Each row is a point. Examples show where two turns around zero, p and q, send a point. Write where each new point lands after one turn and then the other. Backwards means that the second turn is done in reverse. Each puzzle has new turns, and all numbers are rounded.

Turn p:
[-13   6] => [-12  -7]
[-5 25] => [-23  11]
[ 40 -48] => [62  5]
[7 1] => [3 6]
[-29  16] => [-30 -14]
Turn q:
[ 5 24] => [-11  22]
[-16  25] => [-28  10]
[-37   3] => [-31 -20]
[ 11 -13] => [17 -3]
[ 36 -39] => [52 -8]
Where do these land?
q, then p: [-27 -11] => [ 12 -26]
q, then p: [38  3] => [-5 38]
p, then q: [-35 -13] => [ 15 -34]
p, then q backwards: [23 22] => [16 28]

Turn p:
[-40   9 -12] => [-27  32  10]
[12 13  5] => [18  2  2]
[  9 -33  24] => [ -8 -40  10]
[ 20  11 -16] => [ 18   5 -21]
Turn q:
[-14  -5  -6] => [ -9  -5 -12]
[  4 -16 -28] => [ 11  10 -29]
[16  4 48] => [ 13 -22  44]
[ 19  18 -22] => [ 5 34  0]
[-33 -16  17] => [-18 -36  -7]
[ 8 15 -9] => [-2 19  4]
Where do these land?
p, then q backwards: [ 15 -17  36] => [ -1 -15  40]
q, then p: [-13 -25 -12] => [-13   1 -28]
p, then q: [  7 -15 -22] => [ -6   9 -25]
q, then p backwards: [ 9 -3 21] => [ 5  1 22]
p, then q: [  9  20 -12] => [ 4 24  7]
q, then p: [-27  40 -12] => [-20  36  28]

Turn p:
[-23   6   3  10   8 -13] => [-5 -7  7 23 14 -9]
[ -8 -10 -17 -28   7   2] => [-11  -8  -9 -24  21  -4]
[ 11 -12 -15   0  -7 -27] => [  8 -29  -4  -7 -11 -13]
[-15 -31   0 -13  10  -3] => [-20 -20  14 -14  14   8]
[ 22  10 -10   7   1 -15] => [ 26  -9  -9   1 -10  -6]
[-10  31  13  23 -14  28] => [ -6  39 -10  30 -10   4]
[ -3 -11  25 -27   6 -15] => [ -2  -1  33 -20  10 -13]
[ 28  -8 -17   4  15  10] => [ 20  -8 -15 -13  -3  24]
[ -3  25  18  24 -26  32] => [-10  42  -8  25 -25   6]
Turn q:
[-26  21 -22 -18  -8   0] => [-23  13 -26  -6  -1  24]
[ 10 -33  -9  22  26  12] => [ 14  -6  18  27  34 -12]
[ -5  23  -4 -17   1   9] => [  0  13  -9 -15  -3  21]
[-27  18 -16   3 -12  19] => [-23   4  -3   7  -3  35]
[-15  -1  20  14  22  -5] => [-11  18  25   0   5 -14]
[ 34  -6   1   8  -8 -25] => [ 25  -9 -10  10 -18 -27]
[ 48 -11  22   5  -9 -11] => [ 39 -21   8  -5 -19 -27]
[ -3  -3  19   4 -14  -9] => [ -9  -9   8  -7 -16 -12]
[-15  -9 -10 -19   2  10] => [-12  -4 -10 -10  20  10]
Where do these land?
q, then p: [ 25   9 -15  -6  20   2] => [ 31   6 -15  -6  -6   8]
q, then p: [-13  -5 -17  20 -17  16] => [-20  -1   1  19  -5  25]
q, then p: [  5   8  17 -13  -2  -1] => [ -2   6   2 -19  -1 -12]
p, then q backwards: [-13  -1  -5 -45  12  16] => [-23 -10   9 -35  26   3]
q, then p: [ 21  -3  -8 -17 -12 -20] => [  6 -23 -19 -16  -9  -8]
p, then q backwards: [-17  -2  21  32 -32   1] => [-17  13   1  42 -16 -16]
q, then p: [-16   5 -22  22  -9  17] => [-16  10  -5  25  -3  25]
p, then q: [ 14   7   6   4  29 -35] => [ 35  -9  14   0   3 -30]
p, then q: [ -8 -20  23   2  13   5] => [ -6  -1  29 -17   3   4]

Turn p:
[-11   4  -8  -3  -3   0   4  -7] => [ -4   7  -6  -1   7   0   2 -11]
[ -3  -1 -15   5 -18  -1  -2  13] => [ -6  14 -16   7  -8  11  -3   6]
[12  0  8  4 17 10 18 -1] => [  8  -9  11 -12  14  -1  13  13]
[ -8  10  19 -12 -12  14 -11   6] => [-25   5  14   1 -11 -12  -2   1]
[ -1  13  -3   1   5 -12 -16  -2] => [ 11   8   9  11  -6  -1  -8 -11]
[ -2  -2   1 -11   9   8 -14  -1] => [ -4  -1   9  -4   3  -7 -17  -2]
[-16  -6  21  11   3  15  -6  11] => [-24 -14  16  10   3   9   0   6]
[  6 -15 -11   3  -2 -21  20   3] => [ 17  -8 -27   6   4   1  10   6]
[ 22  -4 -13   2   1 -13   8 -24] => [ 28  -3 -12 -19  -5   1   6 -10]
Turn q:
[ -2   4  -6 -11   2 -10   0   6] => [ -2   7  -6 -10   9  -3   5  -2]
[-15  -6  -4   4  -7  -2   8   6] => [ -9   0  -3  -9 -11   1   4  12]
[  8 -12   2   9  48   2  -9   9] => [ -5 -16 -15  30  33  11   4  10]
[  9  -8  -3  -8  -6  -5   9 -11] => [15 -6 -6 -7 -5 -9  4 -4]
[  9   6  10  12 -11  -9   5   9] => [ 5 19  1  9 -8 -7 -4  8]
[  0   6  -6  12 -19  12 -34 -11] => [ -6   4   4   3 -16  22 -23 -25]
[  8   3  -5 -12 -15  12  -6   0] => [ 12   4  11 -12  -3  11  -2 -10]
[ 6  7 -5 -5 -5  4 12  1] => [ 7  5  7 -4 -3 -3 13 -2]
[-24   6   7  14   7  -4   6 -10] => [-26  -9   2   7  -8 -14  -1   4]
[  1  -6  10 -16   4   0   9   2] => [ 9 -6  5 -9 11 -9  0  9]
Where do these land?
q, then p: [ 10   5 -14   6  -4 -15   7  -3] => [ 10  15 -10  -5   0   3  13  -6]
p, then q: [-12  12  11 -11  -2  -9 -11  -3] => [ -8   1  -6   6 -12 -16 -12  -5]
q, then p: [ -6 -20   9  13   3  31 -21  -5] => [-24 -20   8  -9 -11  20 -19  10]
p, then q: [-18  -9  17   5  -4  -4   0  11] => [-14 -10  -7   5 -16   4  -2  16]
q, then p: [-5 -8  9 15 14  9  2 -7] => [ -6 -14  -5   9  -1  18  -2   5]
q, then p: [ -9  19  -4 -19  -4   2   9   7] => [ -2  -2   6   3  10 -26  11  -5]
q, then p: [ 14   4  -3   6 -13   5  -1  -7] => [  1   2   2 -12 -16   3   9  -3]
p, then q: [ 11 -10 -20  -5   0   0   8 -12] => [ 11  -1  -5  -9  13   8  12 -16]
p, then q: [ 11  15 -21  -6   0 -18   4  12] => [  6  26  -1  16   1   2  13 -14]
q, then p backwards: [ 3 -8 16 -4  9 -1  3  7] => [ 4 -5 -2 -6 15  0  4 13]

Turn p:
[-35 -29   6   1  -5 -16 -15  39 -11  -6  33] => [ 21 -19   8  31  -6 -20  10   6 -23 -10 -49]
[-15 -27  -9   8  10  -1  13  -2 -34 -25   6] => [ 18 -28  -3  18 -38   4  -7 -14  -1   7  -6]
[-22 -25  -6  16  29 -29  11  31 -22  -3  29] => [ 13 -22 -16  52 -15   3  16  -4 -27   9 -24]
[ -2  26  -2 -20 -16   1   2 -22  -5  13 -17] => [  6   4 -19 -29  14   2 -18   9  11 -10  15]
[  3  22   5  -8  14  35 -13 -11  14  10 -25] => [-18  -2   6 -24   8  -8  13  23  26   1  28]
[ -1   0   9 -11 -10   9  20 -13  24  15 -20] => [-24  15 -14 -32  -2   0  -2   5   6   7  -5]
[ 19   0   0   0  16  -9  -1 -14 -17  23  -4] => [ -1   8 -10  15   2  18 -16  17   3  11  17]
[  1   6 -30  -6  18  -3  15 -10   2  -6  21] => [ 18   9 -22  14  -2  -3  14 -20  12  13  10]
[-38   3  19  44 -16 -21 -13  36 -10 -25  38] => [  0 -31  14  39   4 -12  12 -23 -28 -50 -34]
[ 25   6   4   2 -22  32  -1 -19  11  16   2] => [-11  30  15 -17   2  13  -6   4  32 -11   3]
[ 15   0 -11   1  15  -4  35  21 -19  -7  -3] => [ 12  -5 -12   3 -18  33  20  -7 -17  12   7]
[ 11  -2 -20   0 -20  -2 -24   2  20   7 -32] => [ -6  -4  21 -24  34   3 -11  -3   8  22  -4]
[  9   3  18   3  -9  -1 -15 -26  35  -2 -20] => [-34  16  14 -20  13 -20 -18  -5   3   3  12]
[ 29  17  16 -29  -6   9 -14 -12  14  -8 -10] => [  4  28  18 -28   5 -11  -6  11  -3  -2  28]
Turn q:
[ 10  -6  41  12   3   6  -4 -10   9  29   3] => [-18 -24  15   0 -30 -16  10 -10  15  18  -2]
[ -2 -11  15  12   0 -13  14  18  -1   2  20] => [-22  -5  16   1   0  16  23   0  -5  -4  -4]
[  9  31 -44   9  -8 -16 -13   7  -8  30 -22] => [ -2  22 -46   1  27 -24   4 -17 -13  25   2]
[  5 -15  27 -20   4   4  22   8  -4   6  20] => [ -2   0  32   2  -8   7  24   9  23  -5 -10]
[-28 -13  26  -2   9  -8  18 -19   2  27   6] => [-10 -25  16   0  -6  -5  21  24  18  15  25]
[  2 -25 -11  17  15  30   9   4   6 -43  -4] => [ 17   1  17 -24 -14  17 -21  16 -35 -21 -14]
[ 12   6 -36 -16 -10  -7  -8 -12   4  18  17] => [  4  34 -14  31   3 -11   1   6  -2  13   5]
[ -2 -15  18 -10  26  -3 -12   9  16 -12 -30] => [ -5 -21  22 -17  14 -24 -24   1   3 -16  -6]
[  0   0  -7   0  17  18 -19   5 -30 -28 -17] => [ 37  -5   9 -16  14   8 -20 -21 -15  -5  -2]
[ -5 -43  48   4 -18 -15  10 -12   0  -5  11] => [-21 -19  34  -1 -32   6  20  -2  13 -29  27]
[ 13  10   0   2   1   4  18  -8  -2 -30 -22] => [ 20 -10 -17 -13  -4  -1  -2   4  -4 -28 -16]
[ -2  40 -31   1  -7 -12 -16  -4   5  -6  22] => [  0  11 -35  35  17  17 -13  -3  -7  12  -7]
[-12  41 -46 -10 -31  12 -19  16   3  12  -5] => [  0  41 -48   0  21  12 -23  -8  10  26   0]
Where do these land?
q, then p: [  5   6   1  -7   5  -1   2  -6 -23  22  16] => [-21  18 -15   5  -1  20   1  -2   3  -1   0]
p, then q backwards: [-20  24  26  33   0 -20  12 -10  33  18  37] => [ 31   8 -18  -2 -26 -56  -4  18  23  -9   0]
q, then p: [-17 -36   6  -1  -2  31   0  -2 -18 -32 -16] => [ 28  30  32 -12 -18 -14  -2  17  -9 -17  12]
p, then q: [ -9  16  35  11  31  -4   8 -10  21  43 -15] => [-12   8  -2 -15  46  40  -5  20 -14  21  12]
q, then p backwards: [ -1  25   0  -5  18  -9   5 -12  11 -12   7] => [-21  -4  -6   7   4 -10 -10   8 -18  19   6]
q, then p: [-18 -23 -30 -25  -5  14  -2  30 -18  -3 -21] => [ 18  20  -8   2   7 -18  22  24 -11 -11  43]
q, then p: [ 27   1 -16  17  10  -7   3  -5  13   4  21] => [ -4 -29  -7  -1   3  29 -13  -4  -3 -11  -2]
q, then p: [ 27  -7  -9 -12 -10  -3   1  30 -28 -24 -12] => [  3   3  -6 -19 -15  -7  -6 -12  -2  -1  52]
q, then p: [-32   3  27  31   6  41 -40  -7   0  -7  -8] => [ 13  22  27   4   0 -21 -32  39  33   3 -26]
p, then q backwards: [  1  -7 -19   0 -16 -29   1  -9  -7  -4  -9] => [ -3  19  -7   7  10  12 -28   6  -8 -10  -7]
p, then q: [ 27   7 -24 -24 -25   1  22   4  -4   6 -13] => [ 28  18   0   8  -7 -17  -9   3  26  18 -27]
p, then q: [ 10 -10   3 -18 -11 -15 -11  -4  19 -10  14] => [  5 -19 -15  15  12 -12   9 -19   9   2  -3]
